Each wall is flat, endless, passes through zero and stands at right angles to its row. A trip goes straight from one point to another. Which walls does it cross, in order?

Walls:
(1): [48 17 28]
(2): [ 83 -31  62]
(3): [-22 -11  43]
(4): [ 32  58 -27]
(5): [-13 -25  33]
(6): [-8 49 63]
(7): [-39 -39 -87]
Trips:
[-14 -71   7] to [ 28 -15  19] => 1, 7, 6
[ -2  25 -66] to [-56 -12  14] => 4, 3, 5, 6
[39 34  9] to [ 1 77 27] => 3, 2
[-53   0 -13] to [-38  37   6] => 6, 5, 4, 7
[56 -1 15] to [-15 -43 -12] => 6, 5, 4, 7, 1, 3, 2

Walls:
(1): [-46 -37 -38 -37 -11 -25]
(2): [-48 -24 -19   4  53 -34]
(3): [ 5 47  0 -8 24  4]
(4): [  4 -33  63  22  -4  65]
(5): [-15  29 -44 -41  -4 -36]
(6): [ 21  21 -29  23 -13   6]
(7): [-23 -22 -57  19 -29  -9]
Trips:
[ 29 -27 -36 -23 -28  -4] to [  5 -47 -18  59  43  34] => 5, 4, 2, 1
[-10  11  56  37 -10  49] to [ -8 -47  56 -33 -43  31] => 3, 1
[-18  13  25  34  44 -39] to [-29 -11  23 -24  72   1] => 4, 1
[ 69   8 -20  49 -19  -4] to [ 40 -31  15   7  22  -3] => 4, 7, 6

Walls:
(1): [ 80 -30  14  25  14  -1 -16 -42  24]
(2): [-61 -30  -7   6  -2  56 -36  50  27]
(3): [ 22  44  -1 -11  23  -6  37  56  64]
(4): [ 55 -26  -7   9 -12 -59 -32  45 -36]
(5): [-13 -17   0  34  59  32 -43 -24 -26]
(6): [ 39  -7   2 -40  40  26 -40 -16 -68]
Trips:
[-24 -23 -14 -17   0 -14 -48   7  29] to [ 19  -7  -1 -16   3  28  71  52  30] => 3, 5, 4
[  8  12   5  78 -14  17  -8  63 -26] to [-25 -32 -27 -12   2 -11  -1  21 -23] => 3, 6
[-24  25  -2 -33  31 -58  24  -8  13] to [ 34  22 -27 -29   9  -9  44 -33 -14] => 6, 1
[-23  67 -48   1 -13  40  13  46 -27] to [-13  -7 -55 -77  23  13 -19 -15 -38] => 6, 5, 3

Walls:
(1): [-30 -34  27 -63  26  31  35  40  -9  10   7  -3]
(2): [-33 -32 -30  -2  18 -48 -10  67 -12  34  28 -55]
(3): [ 26  11 -41 -30 -61 -34  45  -3  34   3 -47 -18]
(4): [-16  12  53 -15 -16  37  18  20  25  -3   6  61]
(5): [-10 -11 -21  32 -13   3 -54 -13  77 -26 -51 -86]
(6): [ 46  29  25 -36 -64 -16 -72  12 -50   2 -11  77]
(7): [-10  -7  44 -16 -38  16 -60  14  27 -21  -4  56]
(8): [-24  18 -23   9  20  46 -28   1  33   6   7 -11]
(9): [ 38  78  57  -1  47  14  40   4  35 -44  58 -56]
(10): [109 -50   9  31 -17 -15  24  -2   3   3  56 -29]
Trips:
[-59  17  33  39  18  26 -39 -15 -21  49 -57  21] to [-28 -29 -20   1 -84   7  27 -37   1  45  20  35] => 5, 3, 8, 10
[ 25  44 -29 -47  28  78 -40  33  42  55 -38  26] to [-18 -23   6   5   0  33  12  26  21 -31 -42  29] => 6
[ 13  35  58  -6  -6 -19 -65  86 -21   7  51  24] to [ -7  -1  16   0 -11 -14  -9  64  21  22  54 -16] => 8, 6

Walls:
(1): [ -3  -4 -23 -35 -17  69 -23   6  35   5   0   5  27 -83]
(2): [-39   9   8  65 -95 -67  51  23  32  -5 -37  36 -21 -12]
(3): [-70  42  25  40   4  32 -13 -13 -67  68 -36  -8  18  61]
(4): [  2 -15 -39 -36 -45 -36   5  -6 -21 -48   6  59  76  16]
(5): [ 24 -10   6 -24  70  13 -20 -38  -2  29 -20  34  13 -21]
(6): [-29   6  -6  25   1 -19 -30  -5  52  37 -41   4  14 -80]
(7): [ 41  -5   5  -8  11  49  37  -8  12  27  17 -37   1 -40]
(8): [ 11 -25  11 -21  12 -19  -4  24  56   7 -24 -51  -1  -9]
(9): [ 67 -23  35   3   3  17  21  25 -10 -14  46 -21  70  70]
(10): [ 46   8 -48  38   2  58 -20 -55 -15  56   1  -9  -7   1]
Trips:
[-38  29  38   9 -46 -15  -3  58  -9  13  61 -56 -10  49] to [ 43   1  15  46  12 -19 -27  27 -20 -23 -49  46  -4  17] => 8, 4, 5
[-13  38 -13  45 -17 -85  14  31 -13   6   4 -34  47 -59] to [ -3  97 111   7 -25  13  -5  44 -51  21  36  42 -39  -2] => 3, 8, 4, 6, 9
[ 74 -59 -67  55  17  73 -60   3 -49 -17 -13 -31  17 -66] to [-47  -6 -31  -8  -5 -30  33  21 -57  38  -9  -4   4  21] => 3, 4, 9, 6, 5, 1, 7, 2, 10

Walls:
(1): [-34 -27  -3  18  19   9  -1   3  36 -20 -39 -13 -57  42  56  48  -3   4
 -14 -12]
(2): [ 42  46 -26  34   1 -30   8 -23 -61 -52   6 -25 -50 -33  33   2 -45 -11
 -26  20]
(3): [  9  39  12 -25  51   0 -29 -40  37  25  36 -45 -38  15 -15   6   1 -35
 -24   2]
(4): [  9  29  37  12 -38   0  -8  65 -23  18   0 -49  71 -20  -2   8  14 -11
 -15 -46]
(5): [  3   6  52   3  43  -6  85  15 -68  -9 -13   6  12 -66 -17   2  -4 -15
  17  27]
(6): [ -5 -68  46  24  -8  44  19  23 -43   3  33 -27 -25   2 -33   8 -36 -45
 -26 -43]
Trips:
[-17 -11  12  30  14 -43  36  14   9  10  30  33  20  21  10   2 -39  25
 -43  48] to [  3 -37  -2 -12  30 -37  26 -46  26  -3 -61  12 -12 -31   1  20 -27  10
 -20 -28] => none
[-34  11   3 -23  19  25 -16   4  72  16   9  11  61  67  13   8   4 -22
  67  -7] to [  44  -20   13  -31    5  -22   16  -57   -2   12  -35  -75  -20  -24
    5   37 -109  -12  -23   -8] => 4, 6, 2, 5
[ 25  49 -20  -5  -3  37 -22  14  13  29  20 -38   3  19 -15 -14 -25   6
  -6 -55] to [-23  -9 -59  -1 -39  14  37 -39 -53 -42  29  -7  -8   0   5  22  25 -13
   3  31] => 2, 4, 3, 5
[-27  63  24  23 -47  -3 -17 -11  48 -50 -46  -6 -23  33  28 -13  70  35
 -53  -3] to [ 32   7  36  14  70  20 -17   9  85 -41 -25  36  26  48  26  27  20  -7
 -11 -15] => 2, 4
[ -43 -121   16   -3    1  -44  -12  -14   57   -3   -4  -16  -35  -63
  -16  -22   15  -59   22  -65] to [ 67  -1  -6   6 -22 -65  62  -6 -87  32  12 -13  37  25  42   9 -10  -7
 -55 -13] => 3, 5, 4, 2, 1
[ -4 -28  70  -4  62   3  33  -1   7 -30  40 -76 -25 -14  34  15  -4  12
  19  27] to [-21 -28   8  17  52  24  -6 -22  49   1 -29  21  -1  12  57   3   9  47
   7   8] => 2, 6, 5, 3

Walls:
(1): [-22  13  17 -27 -16 -29 -19   4 -96  14  22   3  25 -33  44 -85 -23  42
  39  60   6 -25 -28  -1 -30  77  17 -25 -43  19 -26  -1]
(2): [-60 -26  35 -92 -29 -25 -63  15  25  30 -39 -45 -10   2   8  -8  -9   3
  15  25 -34 -12  15  29  23 -13  24 -28  10  -3 -49  20]
(3): [ 65 -16 -24 -49   4  -3  21  54 -18   0  26  34 -28  59  -9 -52 -32  23
  -6 -38  -2  31  10  30  34  20 -23  20 -25  22   7  12]
(4): [ 40   8  22  47 -46  45  20   9  37  43  -4  36   2 -48  -8  21  44   5
  16 -21   1 -49 -20 -91  34 -19  39  49  37  28   4  -8]
(5): [ -4 -21 -33  -8  34  10   7 -66  61 -49 -14  12  29  -8  26 -12 -29  15
  10  -7 -20  40  36  39 -25 -32   5  37  30  37  34 -41]
(6): [-15  13  -4  -1  -6   2  33  97   1 -37 -30  -7  40 -26 -30 -53 -18  49
  22 -10  21  29  24 -31   9 -30 -18 -15  -2  61 -68 -12]
(7): [ 13  24   9 -48 -14 -27  29  -4  17  26  60  30  14  23  58   9  53  -1
  15  20 -10   9 -65   2  39   9  13 -29  47  40 -13  13]
(8): [-39 -39 -32 -29 -40  18  -8  23  -5  28  26 -14 -51 -75  15 -67 -81  27
  19  57  -9  -8  12 -14   5  37  -3  33  -7  61 -24  16]
Trips:
[ 11   0 -14 -32   1  46 -22   2 -16  -8  23  12  25 -33  16 -12 -27  51
 111 -16   2 -65  60  37  -3 -24   7 -37 -25 -16 -37 -27] to [-12 -18  74 -19 -25 -34 -33  -8  -1 -39  -6  17  29  14 -21  -6  18  42
  25  19  -5 -27   2  27 -24 -25 -47 -61  43  31 -38 -32] => 3, 7, 8
[ 35   7 -38  32 -20 -35 -10  30  36  -8 -56  32 -17  11  27  -2 -47   2
  -1   6  19 -36  53  31  30  48   6  -9   3  16 -47  -6] to [-73  31  62  28  47   8 -49 -23  -9 -22  30   2   9  19 -25  10  -8  27
  55 -19  12 -64  14 -31 -13  16 -30  57  -2  15 -68  53] => 5, 4, 3
[ 27   1 -34   7 -23  53  11  21 -18  51 -11  22 -54  19  -6 -14  17 -10
  -1 -21  -2 -31   2   0   9  23  50 -15  24   0  17  34] to [  7 -77  -1 -15 -43  46  36   5  26 -10  18  20  27 -23  39  32  15 -29
 -18  20 -14  14   1   3  31 -27 -17 -14 -76   4 -42 -31] => 2, 6, 5
[ 33 -34  18  -5  27 -18  15  35 -36  17   7   3   3   9 -39  -4  -1 -38
 -23  -1  22  27 -57 -26 -35 -28   7   0 -40   0 -15  31] to [ -4  -5 -43  24  16  26  26  -5 -11 -13 -55 -29  14  27 -60  30  30   7
  21  84  10  -3  20 -54   9 -31   1  11 -19   5  12  45] => 1, 4, 3
